Each row of a before or after table is a point. One or more steps were done to the points. Then noise was added and the rows were shuffled. The steps act on how far a point lies along the listed directions, d1 being the first. Write out the steps. A step turns or swaps two directions, mirrors them in a line or flattens them onto one, adds a multiple of one to another, or multiplies one. Angles are multiples of 10 degrees, from the lower direction toward the higher: turns from -170 to 170, lines from 10 to 170 but not 90. Use the fewest steps. Two steps may share a direction if one is a turn and the other turns, adds or multiplies; they go together, in the order done. Otherwise the lowest direction goes first.

Directions:
(1): -.16  .31  .50
(2):  .00  .52 -.32
(3): -.59 -.08 -.14
Before:
0:  .00 -.27 -.02
1: -.29 -.16  .21
2: -.44 -.29  .25
3: -.48 -.65  .36
4: -.33  .25 -.35
5:  .21  .01 -.05
6:  .24  .05  .15
7: -.03  .18 -.78
8: -.24 -.10  .59
9: -.62  .26 -.19
10:  .12  .08 -.30
11: -.52  .75  .01
12: -.22  .02 -.25
After, 13 rows:
0: -.60 -.11  .31
1: -.32 -.77 -.47
2: -.37 -.11 -.49
3: -.10  .28 -.79
4: -.23 -.35  .50
5: -.79  .09  .58
6:  .16  .17 -.28
7:  .33 -.02  .14
8: -.66 -.37 -.37
9: -.36 -.12  .22
10:  .25  .11  .01
11: -.12  .21  .14
12: -.29  .03 -.26
Steps: mirror d1 and d2 in the line at 130 degrees; multiply d3 by 1.3

Directions:
(1):  .51  .05  .61  .09 -.28 -.15
(2):  .64 -.21 -.50 -.01 -.08  .21
(3): -.05 -.40  .08 -.72 -.16 -.15
Before (13 x 6):
0: -.55  .21 -.19  .24  .25  .17
1: -.35  .52  .06  .70  .44  .13
2: -.44  .29 -.18  .49  .01  .20
3: -.38 -.17 -.44 -.43  .16  .34
4: -.11  .02  .44 -.03 -.25 -.09
5:  .20 -.17  .20 -.20 -.20 -.09
6:  .38 -.14 -.57 -.16  .02  .14
7: -.85  .22  .30  .06  .32 -.25
8: -.43 -.24  .10 -.46 -.14 -.25
9:  .30 -.18 -.06 -.37 -.15  .00
10: -.20  .19  .09  .00 -.10  .05
11:  .02 -.57 -.48 -.62  .03  .09
12:  .44 -.36 -.19 -.04 -.01 -.12
After (13 x 6):
0: -.05  .06  .42  .06 -.10 -.12
1: -.23 -.28  .37 -.35  .02 -.44
2: -.93 -.04  .29 -.27  .21 -.19
3: -.41  .35  .04  .60  .09 -.03
4:  .18  .21  .19  .47 -.20  .09
5: -.70  .10 -.22 -.17  .25  .31
6:  .71 -.17 -.72  .10  .17  .41
7: -.31  .03  .40 -.23 -.09 -.19
8:  .12  .18 -.13  .17 -.11  .17
9:  .27  .32 -.64  .86  .40  .24
10:  .05 -.01 -.64  .15  .15  .35
11: -.46 -.18  .13 -.75  .03 -.23
12:  .21 -.16 -.72  .04 -.16  .32
Steps: multiply d2 by 1.3; turn d2 and d3 by 110 degrees

Directions:
(1):  .23  .25 -.08 -.13 -.02 -.03  .88 -.29
(2):  .03  .15  .91  .25  .26 -.04  .04 -.11
(3): -.61  .15 -.07 -.40  .44 -.41 -.03 -.26
(4):  .50  .12  .00 -.10  .02 -.77 -.09  .33
(5): -.16  .68 -.09  .03  .19  .27  .07  .62
(6): -.21  .48  .12 -.03 -.77 -.16 -.17 -.23
Before (12 x 8):
0:  .12  .16 -.01  .13 -.04 -.03  .16  .20
1:  .26 -.49 -.28  .10 -.12  .35  .19  .10
2: -.27  .05  .05  .35 -.74  .80 -.42  .24
3:  .39 -.14  .05  .25 -.51 -.06 -.19 -.09
4: -.05  .05  .14  .20 -.32  .15  .49 -.58
5:  .41 -.55  .51  .36 -.37 -.21 -.52  .06
6:  .02  .09  .50  .31 -.25  .18 -.02  .18
7: -.04 -.33  .56 -.02  .02 -.14 -.40 -.17
8:  .02 -.12 -.36  .04  .32  .52 -.05  .14
9:  .20 -.03 -.94 -.29 -.06 -.52  .16  .31
10: -.08 -.10 -.90 -.10  .57  .15 -.14  .62
11: -.38  .20  .42  .04  .21  .10  .14 -.40
After (12 x 8):
0: -.33  .30  .71  .23  .60 -.13 -.43  .22
1:  .03 -.19  .45  .46 -.52  .62 -.39  .16
2:  .22 -.35  .00  .13 -.47  .04  .22 -.21
3: -.14  .55  .41  .18  .44 -.26 -.21  .65
4:  .17  .00  .14  .15 -.11 -.12  .22 -.11
5:  .21 -.28 -.49  .10 -.62  .01 -.52  .47
6:  .28  .10 -.21  .24 -.42  .17 -.27  .33
7: -.11 -.24 -.31 -.19  .05  .00  .37 -.56
8: -.05 -.34 -.46 -.27 -.18  .00 -.31  .10
9: -.12  .16  .27  .12  .21  .24 -.22 -.09
10:  .05  .06 -.41  .09 -.24  .23  .54 -.22
11: -.05  .13  .03  .17 -.16  .32 -.12  .38
Steps: turn d2 and d5 by -120 degrees; add -0.7 times d5 to d1; flatten d3 and d6 onto the line at 160 degrees; multiply d4 by 0.7

Directions:
(1):  .03 -.32 -.14 -.44  .02 -.31  .39  .07 -.43  .19 -.76
(2):  .16  .38  .47 -.34  .68 -.16  .03  .44  .36 -.17 -.15
(3): -.23 -.02  .52  .37  .22  .22  .49 -.64  .20  .21 -.26
(4):  .31  .21  .58 -.31 -.42  .57 -.31 -.06 -.37 -.07 -.21
(5):  .35  .56 -.50  .06  .17  .43  .60 -.02 -.24 -.20  .06
Before, 8 rows:
0: -.07  .11 -.11  .33 -.46  .54  .06 -.36 -.21  .22  .20
1:  .12  .07  .20 -.07 -.10  .17 -.46  .12  .15 -.14  .33
2: -.25 -.27  .39 -.13  .22 -.28  .11 -.12  .15  .10 -.34
3:  .18  .29 -.38 -.01 -.01  .12 -.25  .27  .01 -.19  .41
4: -.06  .03 -.24  .24 -.07  .16  .12 -.27  .03 -.08  .18
5: -.04  .17  .17  .24  .12  .15 -.15 -.06  .22 -.30  .02
6:  .01  .03  .29  .03 -.04  .26  .09 -.05  .04  .12  .01
7:  .15  .08  .74 -.06 -.23  .49  .03 -.37 -.21  .10 -.24
After:
0: -.02 -.12  .73 -.03 -.14  .20  .00 -.33 -.06  .19 -.24
1: -.06 -.04  .25  .08 -.09  .20  .05 -.09  .05  .14  .08
2: -.07 -.31 -.21 -.37 -.33 -.03  .58 -.20 -.76  .47 -.95
3:  .14  .14 -.51  .06 -.28  .23 -.30  .11 -.13 -.13  .42
4: -.14  .12  .02  .52 -.16  .33 -.29 -.26  .24 -.28  .33
5: -.02 -.15 -.31 -.08 -.08  .03  .38 -.23 -.32  .04 -.36
6: -.04 -.11 -.05  .20 -.36  .18 -.54 -.09  .13 -.06  .56
7: -.23 -.01  .48  .09  .33 -.14 -.05 -.10  .46 -.03  .11
Steps: turn d1 and d2 by 70 degrees; multiply d1 by 2.5; turn d4 and d5 by -20 degrees; multiply d4 by 0.7

Directions:
(1):  .08  .32  .17 -.51  .46 -.33  .44  .12  .12  .48  .24  .50  .09 -.51
(2):  .05  .31  .38  .02 -.61  .29 -.60 -.44 -.07  .46  .21  .07 -.01 -.46
(3):  .49  .15  .22 -.12 -.16 -.06  .17 -.53  .62 -.48  .44  .24  .14  .44
Before, 9 rows:
0: -.04  .05  .00  .37 -.70  .42 -.87 -.35 -.29  .07 -.15 -.26 -.12 -.13
1:  .22  .45  .14  .04 -.35  .17 -.38 -.41  .15 -.08  .54  .10 -.02 -.06
2: -.05  .31  .09 -.29  .25 -.11  .02  .27 -.31  .94 -.11  .23 -.07 -.81
3:  .30  .00 -.01  .29 -.20  .25 -.09 -.29  .10 -.12  .14  .08  .17  .28
4: -.03  .21  .29  .18 -.55  .37 -.76 -.22 -.16  .43 -.01 -.19 -.20 -.39
5:  .16  .20  .19 -.22 -.11 -.01 -.08 -.19  .40 -.01  .44  .34  .08  .10
6:  .30 -.12 -.06  .46 -.68  .49 -.20 -.50  .40 -.80  .40 -.32 -.05  .75
7:  .52  .12 -.04 -.35  .29 -.09  .39 -.25  .34 -.37  .34  .22  .19  .25
8: -.18  .13 -.10  .14 -.13  .05 -.08  .16 -.20  .29  .19 -.10 -.12 -.23
After (9 x 14):
0: -.15  .38  .03 -.48  .50 -.16  .54  .43 -.11  .80  .35  .44 -.05 -.86
1: -.19  .36 -.07  .00 -.01  .10 -.31  .13 -.33  .38  .17  .00 -.12 -.48
2:  .25  .35  .41 -.10 -.29  .11 -.33 -.38  .27  .22  .29  .14 -.07 -.21
3: -.19 -.17 -.35  .01  .32  .13 -.04  .42 -.58  .20 -.35 -.27 -.03 -.28
4:  .35  .45  .26 -.34 -.08 -.10 -.09 -.43  .24  .25  .35  .48  .07 -.39
5:  .07  .12 -.03  .15 -.27  .06 -.01 -.13  .13 -.07  .40 -.05 -.06  .13
6:  .05  .10 -.02  .02  .22  .06  .11  .13 -.19  .45  .03  .25  .14 -.29
7: -.39 -.06 -.10  .05 -.03  .11 -.32  .37 -.27  .33 -.11 -.04 -.08 -.19
8:  .27 -.13 -.04  .47 -.61  .38 -.50 -.40  .08 -.39 -.12 -.41 -.08  .54
Steps: turn d1 and d3 by -160 degrees; multiply d2 by 0.7

Directions:
(1):  .01  .27 -.10  .10 -.44 -.21 -.41 -.03  .03 -.36  .57 -.60  .34 -.28  .65  .30  .32 -.32 -.50  .03
(2):  .16  .56 -.04 -.12 -.36 -.62  .15  .03  .69 -.29 -.34  .36 -.18  .27 -.10  .04  .46  .49 -.18  .43
(3):  .51 -.50 -.44 -.02 -.19 -.16  .07 -.02 -.30  .17  .73 -.03  .40  .02 -.29 -.28  .10  .74  .07  .41
Before (14 x 20):
0: -.12 -.13  .03  .07  .23  .15 -.08 -.20 -.31  .06 -.11  .03 -.07  .04 -.05 -.03 -.16 -.02  .23 -.28
1: -.09 -.17 -.04  .09 -.08  .18 -.09 -.01 -.21  .02  .39 -.33  .28 -.17  .23 -.03 -.05 -.05 -.03  .00
2: -.04  .24  .10 -.05 -.18 -.26 -.14  .01  .34 -.03 -.07  .02 -.03 -.01  .08  .12  .16 -.15 -.32  .01
3:  .13 -.13 -.15 -.04 -.18  .06 -.19  .05 -.28  .03  .70 -.20  .36 -.09  .18  .02  .17 -.07 -.15 -.05
4: -.06 -.12  .17  .03  .02  .06  .05 -.04 -.12  .16  .02 -.10 -.07 -.14 -.08  .13 -.10 -.20  .06 -.15
5: -.39 -.25  .05  .03  .34  .51 -.22  .12 -.36  .07  .05 -.47  .25 -.33  .32  .23 -.35 -.58 -.01 -.40
6: -.12  .20  .21 -.18  .08  .02 -.08 -.18  .37 -.07 -.28  .18 -.20  .06 -.02  .02  .06 -.14  .14 -.11
7:  .09  .03 -.08 -.12  .00 -.17  .17 -.08  .03 -.05 -.07  .12  .02  .21 -.05  .02 -.11  .24  .09  .17
8:  .11  .01 -.35  .05 -.29 -.29 -.22  .05 -.21  .00  .64 -.26  .34 -.15  .29 -.05  .27  .13 -.22  .28
9:  .27  .02 -.22  .11 -.29 -.22 -.05 -.11 -.21  .01  .40 -.15  .15  .06  .13 -.05  .18  .25 -.12  .24
10:  .37 -.30 -.35  .09 -.40 -.26 -.30 -.09 -.22 -.17  .94 -.60  .55 -.27  .09  .02  .22  .35 -.23  .34
11: -.22  .09  .08 -.04  .08  .14 -.09  .00 -.02  .18 -.31 -.05 -.09 -.22  .19  .24 -.11 -.55 -.04 -.44
12:  .47  .29 -.20  .08 -.63 -.48 -.24 -.03  .15 -.39  .45  .04  .32 -.07  .17  .04  .43  .40 -.16  .43
13:  .27 -.27 -.20 -.09 -.07 -.16  .14  .09 -.02  .05  .38  .00  .15  .02 -.16 -.14  .13  .40 -.13  .38
After, 14 rows:
0: -.08 -.14  .12 -.09  .12  .23 -.27 -.18 -.07  .02  .22 -.20  .06 -.15  .15  .06 -.10 -.33  .09 -.22
1:  .03  .08  .10  .04 -.18 -.19  .01 -.03  .10  .04  .09 -.12 -.03 -.11  .05  .22  .12 -.09 -.07  .03
2:  .19 -.27 -.09 -.11  .14 -.06  .28  .13  .06  .16 -.06  .30 -.06  .12 -.35 -.21 -.01  .38  .08  .28
3:  .02 -.09  .21 -.04  .25  .17  .23  .07 -.06  .16 -.63  .72 -.29  .17 -.51 -.30 -.30  .18  .59 -.08
4:  .06  .14 -.07  .03 -.17 -.22 -.23 -.19 -.08 -.17  .18 -.15  .11  .03  .20  .04  .23  .16 -.09 -.07
5:  .11  .16  .08 -.11  .05 -.28  .34 -.01  .58 -.06 -.73  .58 -.42  .33 -.65 -.14  .06  .61  .23  .36
6: -.23  .57 -.02 -.10 -.22 -.35 -.14  .13  .51 -.45 -.22 -.22  .12 -.08  .42  .39  .38 -.10 -.36  .16
7: -.13  .23 -.04 -.08  .15 -.26  .27  .11  .23  .15 -.53  .54 -.33  .25 -.28 -.28  .07  .24  .22  .18
8:  .01  .36  .05 -.17 -.08 -.25  .19  .12  .35 -.06 -.24  .45 -.16  .31 -.21 -.03  .27  .16 -.02  .07
9:  .12  .09  .04  .01  .03 -.06  .25 -.09 -.10  .20 -.31  .30 -.29  .29 -.31 -.16 -.01  .29  .20  .15
10:  .02 -.18 -.09 -.12  .05  .01  .12 -.10 -.17  .05  .14 -.02  .15  .08 -.03  .00 -.27  .11  .13  .12
11: -.18 -.05  .21 -.03  .15  .08 -.05 -.03  .02  .23 -.21  .06 -.08 -.11 -.11  .03 -.22 -.31 -.04 -.26
12: -.11  .30  .08  .00 -.16 -.15  .10  .06  .36 -.12 -.23  .13 -.05  .08  .00  .04  .19  .20 -.07  .15
13: -.11  .29 -.03  .02 -.16 -.10 -.19 -.01  .11  .00 -.10 -.17  .04 -.25  .37  .28  .16 -.49 -.24 -.28
Steps: turn d1 and d3 by -50 degrees; turn d1 and d2 by 140 degrees

Directions:
(1): -.38 -.38 -.09 -.32  .23  .20  .09  .20  .08 -.92 -.08 -.37  .34 -.39 -.04  .03  .49 -.19  .51 -.31 -.44  .37  .28 -.20  .17  .18 -.73  .36 -.33 -.02  .31 -.39
(2): -.10 -.50  .17  .17 -.39  .14  .29  .37  .55  .43  .09  .59 -.41 -.43 -.66 -.51  .62  .59  .07  .07  .31  .05  .03 -.38 -.04  .18  .04  .33 -.46  .01 -.13  .14
(3):  .51  .20 -.17 -.69  .69 -.07 -.54  .57  .59 -.15 -.21  .21 -.57  .16  .29  .01 -.12  .58  .17  .18 -.38 -.05  .18 -.20 -.04 -.19  .06  .38  .37  .45 -.16  .02
(4): -.35  .23 -.73  .29  .23  .62 -.18  .10  .19 -.24  .68 -.25 -.28 -.28  .16 -.01 -.01  .00 -.22 -.70  .58  .10 -.55 -.37  .29  .04  .24  .13  .39  .14  .26  .39
Before (9 x 32):
0:  .15 -.05 -.17 -.20  .25  .29 -.17  .54  .25 -.20  .05  .00 -.47 -.16 -.03  .17  .01  .20  .08  .05 -.02  .13  .08 -.18  .18 -.09 -.18  .23  .32  .15  .01 -.03
1: -.07 -.40  .67  .34 -.59 -.38  .51 -.28 -.28  .48 -.32  .25  .45  .16 -.54 -.16  .33  .02  .12  .39 -.02  .03  .36  .28 -.08  .14 -.34 -.24 -.47 -.46 -.13 -.25
2: -.28 -.10 -.22  .34 -.21  .28  .23 -.14 -.06 -.10  .14 -.21  .24 -.21  .01 -.11  .19 -.12 -.12 -.47  .25  .22 -.14 -.13  .02  .24 -.09  .06 -.05 -.09  .32  .02
3:  .13 -.25 -.12 -.18  .40  .15 -.14  .34  .30  .13 -.04  .28 -.42 -.27 -.21 -.17  .19  .43  .22 -.05 -.03 -.06 -.03 -.26  .16  .01  .07  .50  .31  .27 -.09 -.10
4:  .39  .12  .46 -.28  .15 -.29 -.09  .18  .16  .21 -.48  .27 -.09  .40 -.16 -.10 -.17  .26  .05  .50 -.56 -.14  .25  .11 -.27 -.21  .04 -.06  .04  .06 -.27 -.09
5:  .41 -.08  .47 -.31 -.38 -.63  .08 -.03  .04  .51 -.61  .47 -.12  .41 -.17 -.22 -.22  .27 -.05  .80 -.36 -.15  .31  .26 -.23 -.19  .00 -.38 -.26 -.03 -.41 -.25
6:  .03  .24 -.26 -.33  .36  .10 -.25  .37  .32 -.08  .29  .27 -.33 -.18  .11 -.10 -.22  .31 -.07  .05  .05 -.29 -.23 -.14 -.03 -.28  .32  .13  .25  .09 -.18  .06
7:  .08  .41 -.39 -.48  .61  .05 -.52 -.14 -.33 -.58  .04 -.65  .10  .11  .67  .43 -.53 -.30  .02 -.19 -.31  .20  .06 -.01  .08 -.26 -.09  .14  .50  .15  .02 -.05
8: -.39 -.11 -.07  .40 -.27  .07  .09  .06  .11  .20  .29  .07 -.02 -.10 -.42 -.10  .21  .09 -.17 -.32  .36  .13 -.29 -.13 -.13  .09  .22 -.14  .09 -.01 -.06  .09
After:
0:  .58  .00  .91 -.45  .00 -.64  .00  .16  .06  .38 -.84  .42  .04  .57 -.28 -.10 -.17  .23  .20  .91 -.92 -.22  .54  .34 -.45 -.25 -.12 -.14 -.19 -.05 -.46 -.30
1:  .28  .06  .26 -.53  .20 -.28 -.10  .26  .21  .10 -.18  .39 -.11 -.02 -.01 -.11 -.18  .31  .11  .52 -.31 -.35  .13  .12 -.22 -.30  .13  .06 -.02 -.01 -.38 -.18
2: -.61 -.08 -.37  .45 -.15  .34  .05  .18  .24 -.04  .51 -.12 -.05 -.27 -.36 -.08  .25  .05 -.20 -.60  .57  .17 -.48 -.32  .02  .14  .21  .01  .20  .08  .06  .22
3: -.47  .05 -.58  .45 -.07  .64  .15 -.04  .07 -.28  .46 -.35  .14 -.38  .10 -.13  .15 -.11 -.21 -.86  .54  .28 -.40 -.36  .19  .32  .04  .16  .19  .01  .45  .26
4:  .33 -.21  .27 -.45  .12 -.10 -.07  .48  .15 -.10 -.35  .10 -.25 -.04 -.11  .20  .04  .20  .26  .49 -.42  .12  .39  .04 -.04 -.11 -.32  .14  .07  .01 -.18 -.30
5:  .43 -.16  .64 -.36 -.44 -.73  .10 -.04  .05  .50 -.80  .49 -.05  .49 -.16 -.24 -.22  .29  .04  .94 -.54 -.16  .48  .32 -.25 -.17 -.12 -.35 -.35 -.09 -.44 -.35
6:  .28 -.47  .33 -.41  .30 -.23  .02  .31  .19  .11 -.49  .37 -.15 -.12 -.32 -.13  .29  .42  .45  .35 -.49 -.06  .40 -.04 -.02  .03 -.24  .49 -.02  .19 -.17 -.46
7: -.45 -.26  .02  .52 -.38  .19  .39 -.16 -.09  .15  .23  .01  .26 -.09 -.42 -.19  .40  .02  .01 -.26  .40  .18 -.03 -.09  .17  .19 -.24 -.10 -.20 -.38  .15  .01
8:  .40  .44  .03 -.49  .40 -.34 -.45 -.23 -.44 -.05 -.24 -.38  .13  .44  .58  .39 -.70 -.20 -.07  .29 -.42 -.01  .20  .26 -.15 -.36  .05 -.09  .41  .13 -.25 -.11
Steps: add 0.5 times d2 to d1; add -1.5 times d3 to d4
